Each row is a point. Before rounding, the points of a table are all equally far from one centre. They may lie mostly on one side of it. Write the centre, to within rounding.

Points (6 x 2):
[[-45   0]
 [-43 -19]
 [ 48  27]
 [-24  38]
 [ 34  40]
 [ 51  23]]
Centre: [ 7 -3]

Points (12 x 9):
[[  2 -36 -10 -14 -43  -3 -32 -19 -20]
 [ 32  23   8 -38  -8  23 -12  59 -19]
 [ 46   7  40  50 -53 -10 -39  41 -26]
 [  4   0  45  49 -17   0 -69  41 -34]
 [-12 -49  19  22  -7  22 -52  62  41]
 [ 32  -4 -10  -3 -23  -1  21  75 -18]
 [ 33  -6  63   4 -30 -16 -77  46  21]
 [ 54   3 -11  31 -30 -26 -13  48  31]
 [ 32   0 -30  39 -33  -3 -25   7  28]
 [ 16 -19  21 -36 -42 -14 -66  30  40]
 [ 27  -5  32 -12 -45  31 -26  70  55]
 [ 54 -31  13  16 -45 -43 -27  49   0]]
Centre: [  3  -6  30   8 -23   1 -16  29   6]

Points (27 x 20):
[[ 19  32   4   6  -6 -32   9  90  -5 -41  -4 -28 -42  -8 -14  -7 -28   3
  -13   8]
 [ 58 -18 -10   0  -7 -39  37  60  20  13   3   6  38  23 -20 -25   7  14
  -73  23]
 [ 24   4  14 -32  19 -10  54 -39   3 -12 -14 -23 -32  10 -82  20  -2  16
    6  84]
 [ 13  -1  14  17  27 -43 -21  19   7  21 -30 -22  33   5   4  -9 -64  16
  -17  18]
 [ 24 -37  -3  14   3 -56   2 -11 -11   5 -13  31  27  -5 -95  18 -11   8
  -16   3]
 [-38 -22  24 -46  27 -84 -13 -32  26  -8 -17  14  10   8 -54  -4  -8  20
  -11  -4]
 [ 17 -38  -3  14   9 -36 -29  69 -32 -48  -7  -4  -9  -4 -51 -31 -10  40
   14  18]
 [ 42  -9  11 -61   6 -47  10  37  -9 -14  22  15 -41  14 -68   9 -35   4
   43  25]
 [ 17 -24  -7 -33  -6 -22  29 -18 -44   4  15 -38  41   6 -24  42 -35  15
    0  13]
 [  1  12  33 -22   8 -52  18  20   4 -30 -24  14 -24  35 -46  14 -69  -2
   23 -24]
 [ 30  26  -4 -12 -14 -33 -15   8 -12 -16 -14  -6  16 -36 -54  34 -26  -8
   21  18]
 [ -5 -22  10  -2  34 -53 -25  19   4  20 -24 -13   4 -26 -67 -19 -10 -21
    9  66]
 [ 26 -13 -44  10 -23 -33  10  26 -40 -48 -42 -12 -31 -14 -76 -12  -8  30
   20  57]
 [ -2 -35  39  11  -5 -50  12   1  10   7   3  19  72  20  -5  -9 -32  -9
   -7   4]
 [  5 -45  -2 -34 -25 -64  -3  10  -3  -8   6 -15   7 -18 -75  -4 -19  20
   54 -12]
 [-20 -20  12 -37   3 -74 -18  13  25 -17 -11  17   2  66  -3  31 -22  45
   -3  59]
 [ 27   3  30 -46  38 -20 -16  45 -35 -16 -10  21 -24  10 -28 -10   5   1
   46  22]
 [ 16 -27  -3   0   8 -16 -32   4  21 -38 -25   4   2  -5 -74  22 -33  65
  -25  50]
 [-69 -14 -34   3  13 -25   7  10  17  10 -56   1 -22 -35 -56 -14  -7   1
   19  60]
 [-16 -13   2 -31 -10 -59   7  -1 -23  -6 -41 -23 -11   3 -55  45 -47  -9
  -33  47]
 [ 23  11 -12 -32 -46 -58  32  -2  -7 -19 -54  33  24   3 -54  20  21   1
   11  -3]
 [ -4 -36  43 -52 -24 -42   3   7   5  18  -7 -41   6  43 -34 -17  37 -26
  -21  35]
 [ 32 -43 -48 -27  14 -59   5   9  42  27  -5   6  34   5 -25  11 -54  46
   19  53]
 [ 26 -46 -14 -55  52  -3 -31  29 -21  24 -14   9   4  -7 -32 -26 -12  12
   -6  47]
 [ 27 -54  11   8  27 -77  11  24  25  37   1  48 -17  33 -62  17   5  42
  -24  21]
 [ 27 -22 -23  16 -31 -70 -22  28  32   7 -59 -13 -42 -30  -6  10  -4  49
  -11  54]
 [-30 -45  -1  23  50 -35 -11  -5 -39  -3  -7  34 -10 -18 -45   4 -22  39
    1  61]]
Centre: [  6 -25 -13  -7   3 -28  33   3  17 -15  -6   1 -23   9 -13 -13  -2  14
  -5  23]

Points (28 x 24):
[[ -7  47   1  22  35 -38  69 -54   5 -27 -51  18   8 -23 -57  -8   1  32
   19 -10  -1 -28  19  10]
 [ 11  25  14  13  14 -19  81 -30  -3 -42  -7 -14 -12   7   3 -12 -40 -17
   24 -16 -36 -17  39  39]
 [ 15  54  28  17   9 -13  60 -33   6 -10 -49  -5   2   4 -50  17   9  13
   46  -4  33 -41  26   6]
 [  4  50 -24  19   4 -32  60 -45 -12 -33 -11  -1  44  -4 -35 -16   3  16
   14 -10   6 -44  65  12]
 [  7  12  -9  -6  14 -38  47 -55   7  -6 -12  17   9  27 -65  -8   8  31
   21  10 -11 -40  29  20]
 [-14  12  17  24  15 -69  39 -76 -10 -23 -20  -6  20  15 -25   2  23  64
   36 -33  23 -32  11  25]
 [ 44  48  19  28  12 -25  47 -56   1 -38 -34  13  17  -1 -49 -37   2  29
    7 -11  11 -21  64   1]
 [ 36   6   0  -9  10 -39  53 -43 -17 -47 -41  30  19  13 -37  -5  -2  29
   26 -18 -28 -15  32  10]
 [ 32  24  13  44  11 -38  61 -52  22  12 -52  28   9  10 -47 -10  28   9
   42 -44  16   3  32  -2]
 [  5  53   2  57  33 -32  24 -36  16 -14 -25  29 -11   0 -37  -4 -24  57
   -5 -36 -17 -71  12   6]
 [ 24  14  -1  27  -7 -12  70 -32  -5 -10  -9  12 -10   6 -74 -13   6  28
   28 -49   9 -44  54   6]
 [ 16  39  28  15   5 -39  58 -58  11   1  -3  41  22   0 -49  -7  -5  36
   46 -22  19 -38  37   7]
 [ 30  31  22  -6  47 -23  63 -39  13 -10 -11   5 -15 -31 -39  25  24  53
    8  -4  20 -43  34  10]
 [ 33  12 -13  12  26 -71  48 -32  -5 -14 -34  27 -12  32 -48 -27 -16   8
   23 -40 -42 -36  35  11]
 [  9  29  42  30  28 -21  72 -43  -4  18 -26  -6   7  19 -37  -3  20  46
    6 -12   3 -38  37  24]
 [  6  29  24  18  36 -40  53 -34  -1 -49 -43  37   1 -27 -20  -9   8  11
   48  -3 -17 -47  56   5]
 [ 16  15  18  16 -30 -21  82 -61 -20  -6 -39  38  -6 -18 -23  -7 -12  -4
   34 -34  11  -9  46   8]
 [ 21  19   9   3  19 -64  95 -43 -29 -18 -17  35   9   1 -32  20  15  18
   33 -27   9 -25  26  15]
 [ 16   6   8  30 -31 -51  27 -32  23 -46  -9  23  -7  19 -48  -5  31  23
   29 -22 -30 -42  60  -5]
 [ 15  46  45  -1   0 -47  41  -3  19 -12 -48   0  11  27   1  14  -3  17
   34 -40 -17 -26  25  48]
 [ 42  33  24   6  25 -29  75 -32  11 -12  -8  21 -27   2 -46  -5  14   4
   42 -48 -21   8  59  15]
 [  5  55   6  -8  22 -25  59 -79   2 -28 -19  26  16   2 -26   6 -16  10
   -6   3 -20 -29  25  20]
 [ 24  36   8  13   9 -37  60 -55 -21 -31 -10  23  40  12 -45 -10 -20  -5
   -6   0 -18 -53   6   8]
 [-19  49   5 -18  11 -53  53 -16  52 -23 -33  -6  16 -20 -19 -48  -6  10
   19 -24 -16 -29   4  18]
 [ 11  13  38  28  -5 -44  48 -70  -1  13 -47  28  39  -8 -32  -1 -14 -13
   16 -30 -21 -28  28  12]
 [ 26  17  37  35   2 -54  26 -45  18 -36 -37  17  29   8 -36  -8  14  29
   32  24  -6 -16  23  32]
 [ 23  42  15   9   8 -71  58 -25  13   3 -32  -6  25   4 -40  -8 -12  46
   25 -24   4 -20  53  23]
 [ 15  29  -7  25   7 -51  68 -66  -8  -7 -23   7  29 -14 -52  16 -21   0
   17 -18  -7 -57  24  34]]
Centre: [ 17  25   3  24   8 -40  15 -31  -6 -10  -3  -1 -19 -14  -2 -12  14   0
  10 -31   6 -22   9   7]

Points (27 x 24):
[[-17  47 -39  22 -57  19  -7  11  29 -17  -2 -27   5  33  32 -47  21   7
    7  25   9 -39  33  40]
 [-28  34 -26  -8 -14   0  21  19  41 -28  19  -9  35  41 -15   8   2  42
   -2  31 -42 -32   1  -3]
 [-12  57 -37   7 -20  26  14   2  60 -41  34 -46  -4  22 -30 -26  -5 -13
   17  -4 -15 -48  23   8]
 [-34  44 -57  17   7  -1   4  -7   8  31  14 -37 -12  18 -30 -42  31 -33
   20  67 -17 -59  28  33]
 [-10  27 -85  32   9  -2 -48  31  28 -36 -17   8  17  14 -18 -20   0  14
   -3  -4   3 -36  32  22]
 [-32   0 -48   3 -21  13  22 -43  21  -4   7 -63  25  -1 -13 -15  21  34
  -20  60 -17 -20 -31   3]
 [ -2  44 -52  36 -13 -13  21 -10  11 -27  15 -55  30  43 -31 -29  28  30
   18  21 -16 -46 -11 -13]
 [  3  22 -57  50 -21  -3  13  -5  14   6  -4 -18   2  46  21   7   9  -3
   -3  39 -10 -89 -17  15]
 [  4  69   6  32   6 -12  -9  -6  35  22   4 -49  10  25  -7  11   2  -9
   -2  31 -13  -5  -4  23]
 [ -3  34 -30  27  -3  29  42  20  35 -40 -39  -7 -22  10   1  12   6  22
  -13  26  -6 -63  26  31]
 [-23  21 -30  23  -2   8  14  29  36 -20  -2 -17  38  40 -17 -31  52  28
   12  52  38 -32  18  36]
 [ 26  25 -46 -12 -12  32  -6  30  41 -19  -2 -24   6   7  45 -35   6  10
    5  48   5 -82 -20  38]
 [-19   4 -35  14 -25  37  54 -52   2  -6  14  -9  -5  17 -39 -15   6  17
    3  12  14 -54  11  58]
 [ 47 -10 -19   4 -37   5  30  31  10  14  12 -15  12  14  12 -10 -17  13
   27  -7 -26 -36  11  31]
 [-16  18 -15   6 -18 -26   5  17 -19 -23 -15   0  27  36   0  -4 -38  -5
   -2  39 -19 -61 -11  39]
 [ 28 -10 -40 -30  -1  15  -8  18   8 -34  13 -57  49  16  13 -19  26  35
   16  55  22 -60  12  33]
 [-32  58 -44  17  13   9 -22   4  32 -42  15 -44  -1  33   4   5  36  38
    3  16   2 -43   4  33]
 [ 30  17 -94   5  31  37  29   5  38   4  11   0  13  50 -20  -1  30 -19
   -5   6 -31 -34  -2   8]
 [ -2 -12 -47  32 -10   3 -29   1  13 -29  14 -59   0  31  13  -9  23  16
   12  26 -33 -62 -15  21]
 [ 14  46 -35  25 -29  30 -18  -8   0  -9  -8  -5 -19 -20  23 -21  51  32
    2  45  26 -47 -24  38]
 [ 23 -28 -64  36  34  -8  -7  -2  24 -12 -21 -20  12  -5 -49 -44  13 -32
    1  51  -5 -32   9  30]
 [-19  41 -45 -31  15  -6  40  26  20  25   6 -40  41  14 -29  -3   9  12
   -7  45  36 -68  20  45]
 [ -6  17 -35  15  -2 -29  41 -24  16  -4   0 -36  25  50  35   4  11   1
   -4  33  -4 -90  23  12]
 [ -3  25 -95  12  -7  12  10  -8  26 -12  10  14 -11  21 -16 -13 -38   1
  -30  21  17 -11 -16  42]
 [ -4  10 -33  15 -49 -37 -27 -39  33 -30   4 -24  -6  20   4 -25  28  -4
   -9  -3   5 -43  -5   4]
 [ -3 -13 -49   8  17   3  -6  18   2 -23 -40 -61  12   6 -32   2   4  13
  -23 -37   7 -51  17  16]
 [ 39  -6 -37   3   4  44  15  -2  15 -40  10 -54  11  51 -20  -5  20 -24
  -13  67  12 -50  -8   7]]
Centre: [ -2  19 -38  -5   9  21   4 -10   5  -1  -2 -12  16  -2  -1 -15   7  -5
   9  22   8 -33  14  -2]

Points (27 x 24):
[[-32 -21   1 -10 -27 -29  15 -13 -53 -13  36  24  38  39  16  21  18 -34
  -23  34 -47  18  22  32]
 [-12 -20  -2   6 -39 -14  51 -51 -86   4   7   8  25  38   2  -3  35  -9
    0   2 -60   2  31  24]
 [-38 -33   1 -14 -36 -16  30 -45 -50 -20  37 -14   9  41   7  31  44 -62
   10  29 -15  19  28  43]
 [-33 -14  17 -19 -39  -9   4   5 -77  12  10  21 -18 -15  -1  26  67 -38
   -7  25 -21  24  23  15]
 [-13  -5  15 -37 -37   9  23 -22 -66 -24  29   4  15  32  21  38  59 -15
  -22  29 -20 -12  14  -2]
 [ -1  12   6 -30 -46 -15  37 -28 -46  -6   8  48   7  17  -2  42  25 -32
   -2  27 -32  -2  57  37]
 [-25  -3  20 -25 -52   5  20 -23 -70  -1  30  13  10  16  16  13  66 -41
   -6  22 -51 -12  18  34]
 [-17  -4  18 -27 -50   1  56 -14 -54   5  18  38  15  -8  40  28  43 -33
   -4   5 -42  -5  35  36]
 [-15 -14  10   3 -12 -13  30 -18 -45 -11  14  30  53   8  35  21  39 -23
   10  18 -59  10  54  37]
 [-15 -33   3  26 -13   4  43  -7 -80 -10   5  19  24  -7   6  35  66 -18
   15   9 -49   4  39  41]
 [-20  -8  15  44 -47   0  27 -19 -55   1  -7  13  24  23  14  29  55 -25
   17  29 -63 -28  25  15]
 [ 21 -22   5  -6 -77 -19  11 -32 -75  29   6  24  20  12  23   7  36 -36
    4  15 -75   6  30  42]
 [-14  17  14 -18 -64  -7   6 -12 -72  21  -4  39   1  11  13  28  58 -36
  -29  22 -32   1  22  36]
 [ -6  20  -1 -15 -46 -23  19 -14 -76  24   2   0  26  23  13  32  30 -16
    0  36 -61   0  39   1]
 [-12 -13   2 -22  -9 -38  18 -47 -85   6   3  19  42  33  12  13  52 -35
  -12  31 -11  15  28  -1]
 [ 22   6  11 -18 -11 -12  44  -5 -95   6  18 -20  17  -6  15   5  32 -33
    3  40 -40  34  48  28]
 [-25  -9  -8 -10  -1  -1  53 -38 -67 -11   7   9  -3   6   9  33  56 -45
    3  39 -15  24  35  61]
 [-11   7   6   5 -24 -10  35 -36 -66   6  -6  31  34   4  20  13  72 -26
  -21  25 -20  21  56  66]
 [ -8  17 -24   8 -59 -24  29 -19 -55  12  -2  16  43  -4 -18  54  43 -49
    0  22 -37   5  19  33]
 [ -6 -20 -10  -3  -9 -43  25  -6 -65  -1  31  14  37  18   2  -9  29  -4
   -1 -22 -51  -7  48  54]
 [-10 -24  12  17 -58 -30  18 -21 -68 -13 -10   9  23  41  31  12  61 -23
   -3  62 -45   5  48  16]
 [-13  26 -11  -1 -64 -12  11 -48 -62 -16   5 -11  28   7  25  37  59 -20
   -4  23 -14  36  34  40]
 [ -8 -19   8 -22 -20 -35  13 -18 -55  -4 -13  10  47  16  -4   9  43 -35
  -23  25 -58  -7  47  -1]
 [-23 -29 -10 -10 -51  -5  32  -8 -91  16  12  10  49  24  37  35  32  -5
   20  44 -46  12  43   7]
 [ -2 -10  17 -14 -29  -4  42 -44 -58  -5  37   9  31  12  16  17  60 -26
  -27  10 -44  10  51  46]
 [-22 -14  23  -7 -23  -4  20 -27 -50  10  36  31  14  22   8  40  33 -50
   11  13 -44 -18  56  34]
 [-10   3  -1 -32  -4 -12  42 -31 -57  27  37  37  16  21  17   1  61 -45
   17  23 -34 -16  37  23]]
Centre: [ 14 -31 -17   4 -38   7  16  -5 -34  18  -1  -6  15  12  13  -4  25 -20
   5  21  11  -3  25  29]
